Every row gives one point. Any point is a mix of the corners, with weights that add up to 1. It lies inside the corners' shape when no weight is negative. Say inside or outside, and name the corners with a negative weight.

Corners:
(1): [-29 -41   1]
(2): [-36 -37  45]
(3): [37 -9 13]
(4): [19 32 -9]
Points:
[11  0 10] -> inside
[-27 -29  36] -> inside
[-30 -29   7] -> outside (3)
[-29 -32  39] -> inside
[ 6  3 -9] -> outside (2)

Corners:
(1): [-35 -12  18 -41]
(2): [-50 -21   5   1]
(3): [47 25 14 26]
(4): [  3 -51  11 -41]
(5): [ 33  36 -33  38]
Points:
[18 11  6 12] -> inside
[-32 -12   4 -20] -> outside (3)
[ 19 -20  -9 -17] -> outside (2, 3)
[-42 -10  16   2] -> outside (4, 5)

Corners:
(1): [-12   4   4  50  18  24  -7  -8]
(2): [-28 -14  17  -4 -38  18   6  -2]
(3): [ 46 -10 -64   1 -22 -73 -62   3]
(4): [ -4 -10 -63  -9 -21 -32   5  -2]
(5): [-31 -19 -17 -16   4 -16 -43   8]
(6): [ -7 -48 -30 -24 -16 -10  -9  24]
(7): [  0  29   2   2 -29   5   6  33]
(8): [ 33  21  28 -13  30  15  25 -20]
(9): [ 19 -16  90 -22  29 -35  33   0]
Points:
[-29   6  -3  10 -17  24   2  -5] -> outside (3, 6, 9)
[ -5 -17  -8   4  -4  -7 -11  -2] -> outside (7)
[ 27 -26 -41 -14 -27 -61 -54  19] -> outside (1, 4, 8)
[-19  -5 -13  -2  -8  25   3   4] -> outside (3, 9)

Corners:
(1): [-53  22 -16  24 -14  55   9 -32   1]
(2): [ 27 -28   0 -29 -36   5   1 -34 -21]
(3): [-10 -12 -10  34   7  -4 -48 -18 -27]
(4): [ -5  75 -25 -27 -15  37  -1  17  -9]
(5): [ -8 -35  14 -22  54   7 -22  51 -14]
(6): [ 34  -6 -27 -36  41  20 -61  23  17]
(7): [  8  29  13  54 -25  31  -8 -31   6]
(8): [  2  59 -22 -15 -29 -16  11   7  19]
(9): [  2  -6 -35  18 -58  59  -6  -8 -45]
(10): [ 12  16 -31 -34  62 -45  25 -17  33]
Points:
[  5  -3 -20 -14  -5  20 -14   1 -15] -> outside (7)
[ 17  41 -14 -40  14 -14   2  17  19] -> outside (1, 3, 9)
[ 19  -8 -12  -7 -35  41 -24  -4 -35] -> outside (1, 8, 10)
[ 1 19 -1 -7  9 11 -3  1 11] -> outside (3, 9)
[  4  -6 -16  10 -20  26 -11 -11 -17] -> outside (4)

Corners:
(1): [-23 -13  16 -40  24 -15  39   7   7  21 -10  -6]
(2): [ 21 -20   8 -17  16 -21   0  25  22 -14  26 -12]
(3): [-11  -6   4 -18 -44  13 -17 -37  -4  23  24 -31]
(4): [ -3  43  22   6  10 -14 -21  -8 -14  27  19 -12]
(5): [ -1   8  33 -15  26  22 -15  15  28   9  26   8]
(6): [ -1  34  -3  12  15  37  19  26 -36  40  -4 -21]
(7): [ 30  43   9 -24   4  34  -7  -6 -12  40  -1 -16]
(8): [-23 -12 -34  -3  16  35 -19 -40 -44  17 -13 -37]
(9): [-12 -13  31   1 -11 -46   7  33  39 -66  -3  24]
(10): [ 54  11  18 -10  -4  28  39  -6  27  26   1 -19]
(11): [ 33   4 -74  -5   0 -33   3  10  -4  40 -11 -26]
(12): [ -29  -30  -10  -16   15   14   52  -11   23 -121    7  -13]
(13): [ -7 -25 -14 -26 -19 -23 -13   3  -2 -15  20  33]
Points:
[ 10   6  -5  -8  20   1   6  12   6   8   3 -14] -> outside (3, 13)
[ -1  -4  -1 -15  -4  -7   7  -2   1   2   4  -9] -> outside (5)
[  0   5  -6 -11   3   2   6   0  -1  11   2 -10] -> outside (2)
[ 18   1  12  -5  -1   7  11   0   0  26   5 -14] -> outside (5, 7, 11, 12)
[ 26  -1   7 -23   9  -2  14  14  33  -2   7   3] -> outside (3, 4, 6, 8)
[  2  -1 -15  -9  -4 -13 -36  -8  -9  17  15  -2] -> outside (1, 6, 10, 12)
[  3   6  -8  -3   9  18  -1  -7  -8   3   2 -22] -> outside (1, 13)
[  1  -1   2 -15   6   9  18   0   4  -3   3 -11] -> inside
[ 12  13   0  -6   3  -4  -2   4  -2  28   5 -11] -> outside (12)

Corners:
(1): [ -6  31   0  -9  -9  -8  -7  35  12   9 -20 -21  -8 -28]
(2): [ -9   4 -10  -6   4   1 -26  24  -8  -7 -24   4   2 -17]
(3): [ 19  -2  26  13  14  34  -9  14 -21  -4   0  21  -2 -15]
(4): [ 24  25  15   5  -3  18   9 -49   8 -27  30  45 -36  -1]
(5): [ -7   5  -9  30  16  12  22 -39 -27 -30  61  29 -21  20]
(6): [  2  -9 -12   2  21  13  22 -35  -2 -64  44   8 -28  27]
(7): [ 10   2 -15 -17  -5  15  -9 -12  19   7   7 -11   6  -8]
(8): [  0   1  17 -17 -10  34  -6  -2 -14   2  -1  -3 -15 -29]
(9): [-16  16  11  57 -10  16   0 -60  -2 -46  42  -5  -6   9]
(10): [ 14 -21   2  -3 -31 -12 -33  15  -4  32 -12 -23  15 -10]
(11): [ -8   0   3 -46   8  -9  -8  30   5  11 -20  -1   0   0]
(12): [  42 -121   -4  -19   34  -14   43  -52   -7   -3   11    6  -12   -1]
(13): [  4  14   9  -7  24  -3 -30  23  -3  14 -48 -19 -19 -15]
(14): [ 21 -87   3 -10  33  -5   5 -39  14 -15  28  -6 -24  -8]
(15): [ 18 -31   8 -21   9  13  -1  13  15  16 -45   8 -24  -7]
Points:
[  7  -9   1   1   3  11   5 -19  -4 -13  18  11 -14  -1] -> outside (13)
[ 10   0   8   8   6  13   3 -22  -5 -15  21  10 -14  -4] -> outside (2, 15)
[  5 -12   4   0   0  10  -9 -15  -5 -13  23   6  -6  -2] -> outside (1, 12, 13, 15)
[  7 -24  -1  -4  13   2   0  -4   2  -5  -2  -2 -11  -2] -> outside (4, 8)
[  6 -21   4 -11  11   7  -3  -1   4  -3 -13  -7  -9 -10] -> outside (4, 5, 10)
[  7  -2   9  -3   4  14  -4   5  -5  -3  -2   1  -9 -15] -> inside
[  4  -1   4  -4   5  10  -7  -5   1  -7   3   2 -13  -7] -> outside (12)
[  6 -23   1   1  12   5   2 -18   0 -12  15   3 -15  -3] -> inside
[  9  -9   4  10   9  13   9 -28  -2 -23  22   6 -21   2] -> outside (2, 11)

Corners:
(1): [ -4 -43 -10 -32  10  27  -6   0   0  14  -6  -3 -12  15   9  45  31  30]
(2): [-10   5 -38  -3 -22  39  36   3  26  -3  -6  -2 -23  17  -4 -21   6  35]
(3): [ -7   2  -4  12 -54 -24  -5  23 -63  28 -18   8  39   1 -37  10 -44  15]
(4): [ 47   3  -9  31  -7 -40 -21 -13  48 -14  -8 -42   6 -27  21 -68  43  10]
(5): [-13  20 -64  -9  27  26  -4  20  24  51  -3  31 -33  15   7   4  16  47]
(6): [ 68  26  30  12 -32   5  -1 -27  34   6  23 -13 -29 -28  22 -30  33  -6]
(7): [-12  59  -7 -45 -17 -28  11  -3 -52   0 -39  21   2 -17 -20  28 -68 -11]
(8): [ 32 -18 -93  11   5   2  15  -5 -27  15  19  -9 -14  28  22   7 -27  34]
(9): [ -1  20   6 -40 -30 -20  -5  65 -61  38   6 -13   0 -47 -31  13 -64 -18]
(10): [-18 -45 -40 -26  24  29   6  -3  56  16  23  35  -3  25 -13  30 -10 -12]
(11): [-32 -29 -51 -11   9  18  -4   9   9  -5  18  23 -25 -40  22  27  44  32]
(12): [ 35  56   1  13  -2  25 -31 -12  -2 -46  17 -23 -27 -16 -36 -51  44  -1]
(13): [  3 -36 -47  14  23  41  22  21   1  47 -14  -9 -34   5  -4  11  38 -23]
(14): [-32  12  38 -27  -9  -9  35  30 -84  46  14  41  65 -12   5   8 -29 -10]
(15): [ 14  31 -13  59  13  14  -6 -40  48 -18   9 -40 -11 -45  27 -22  28  29]
(16): [-53  18  44   0 -34 -41 -13  36 -83 -14  -5   4  -8 -17  23 -14 -75 -18]
(17): [ 23  22 -11   6 -16 -16  26  19  36 -27   7 -27 -34  16   3  18  72  -7]
(18): [ 47 -20 -43  -3  17  35  -3  35  30   3 -18  48  -4 -22   9  34  11  19]
(19): [-40  37  15 -19 -41  13 -35  14 -48  23 -30  -5  33 -12 -13  47 -60 -32]
Points:
[  9   6 -23  -8  -3  12   5   8   6  10   0   5  -6  -9  -4   6   8   8] -> outside (16)
[  9   5 -21   3  -2   6   3   3   6   2   6  -1 -11 -14   5  -6  11  14] -> outside (19)
[  3   5 -22   2  -1  10   1   5   0   9  -1   3 -12  -3   5   2   9   7] -> outside (9)
[ 12  11 -24  13  -1  12   4   7  11   8   1   2 -10   4   4  -7  14   8] -> outside (1, 7, 9, 11)
[ 12  10 -18   2  -6   7   2   6   0   5   3  -1 -14  -7  -1  -7   9  10] -> outside (19)

Corners:
(1): [ 28  20  35 -35   5   9  19  20 -11  24  18  10  -2  -2  -8 -55  -5  18
  10  36]
(2): [  0 -24 -35  26  21 -83 -14 -48   6  41  13  22 -27 -29  21  29 -13  -5
 -37   6]
(3): [-18 -32 -19  -2  -4 -10 -37   6  21  15 -23  -8  -6  36  -2 -18   9 -23
  58 -33]
(4): [-39  -9 -27  38 -16 -82 -20 -43  43  22  20  36 -39 -17 -16  29  31   8
  -7  14]
(5): [ 28  36  23 -42  28  10  10 -34  -8 -22  38  16  25  17  -1  17 -51  -3
  14  14]
(6): [ -2 -28 -32  45 -13 -58 -34 -41  24  28  10   9   6 -60  22  39   7  29
 -20  14]
(7): [ 24  30  45 -19  40   7 -11 -10  -7 -31   6 -31   4 -24 -40   2   4  -2
  13  16]
(8): [-12 -16 -48  22   9 -92 -10   8 -13  50  24  34 -24 -38  39  70  55   9
 -18   6]
(9): [  4   5  62   2  22  17  27   0 -30 -39  -9  43  15  23 -10 -25 -18 -15
  38 -32]
(10): [-31  -9 -72  28 -39 -51   3 -28  -7  32  26  26   1 -29 -18  31   7 -17
 -36  11]
(11): [ 10  28  43 -21  14  75  19  21  10 -26 -10  20  31   2  38 -16 -35   0
  31  33]
(12): [ 30  17  33   7 -17  -1  28  36   9  -5  -6  -2   8  38   1  17 -33  19
  11  17]
(13): [-47  38 -21   4 -15 -46 -15   1   8  56  11 -10  14  -7   5  25   3  26
 -31 -15]
(14): [ 46  38  57  15  10  63 -21  -2 -34 -28  40  13  19  34  13 -29 -24 -10
 -26  20]
(15): [ 22  27   1  -9  16  42  25  11  -1 -22  29   1   7   2  -3 -18 -17  21
  19 -36]
(16): [ -1 -31  32  17  26 -11 -25  38  49 -55   6   9  19  40  19 -61  -4  -1
  23   1]
(17): [-25 -52  42 -24 -31 -10 -26  15  27 -41  -1 -16 -38   7  30 -31   1 -33
  20 -32]
(18): [ -5  18  28 -22  45  30 -24  50 -22 -12  16   0  -2  37 -29  13 -29  16
  17  19]
(19): [ 58  65  65   7  27  -2 -12  44  -5 -35  30  17  14 -14  -8 -13 -37 -19
  32   2]
(20): [  1 -37  36 -23  30   3 -54  19  54 -20  -7  24  18  18  -1 -29  41 -14
  17 -28]
(21): [-12  27 -59 -25 -11 -86 -58 -29 -14  30 -36  27 -18 -46 -14  19 -27  25
 -17   0]
Points:
[  3   1  12  -2   2 -12 -12  -2  16  -4   5  12   1   2   0 -11  -5   1
   8  -1] -> outside (8, 18)
[-11 -19 -10  -7   4 -28 -35  -9  22  10   2  14 -10  -6  18  -3   4   9
  -2  -6] -> outside (7, 9, 10, 12, 19)
[  1   3  -7   7  -3 -22 -11  -7   3  11  11  18  -1 -10   6  11  -7   6
  -3  -1] -> outside (7, 16)
[  6  10   7   2  11 -13 -11  -1   9   0  11  15   5  -2  -2   2  -5   5
   6   3] -> outside (17)
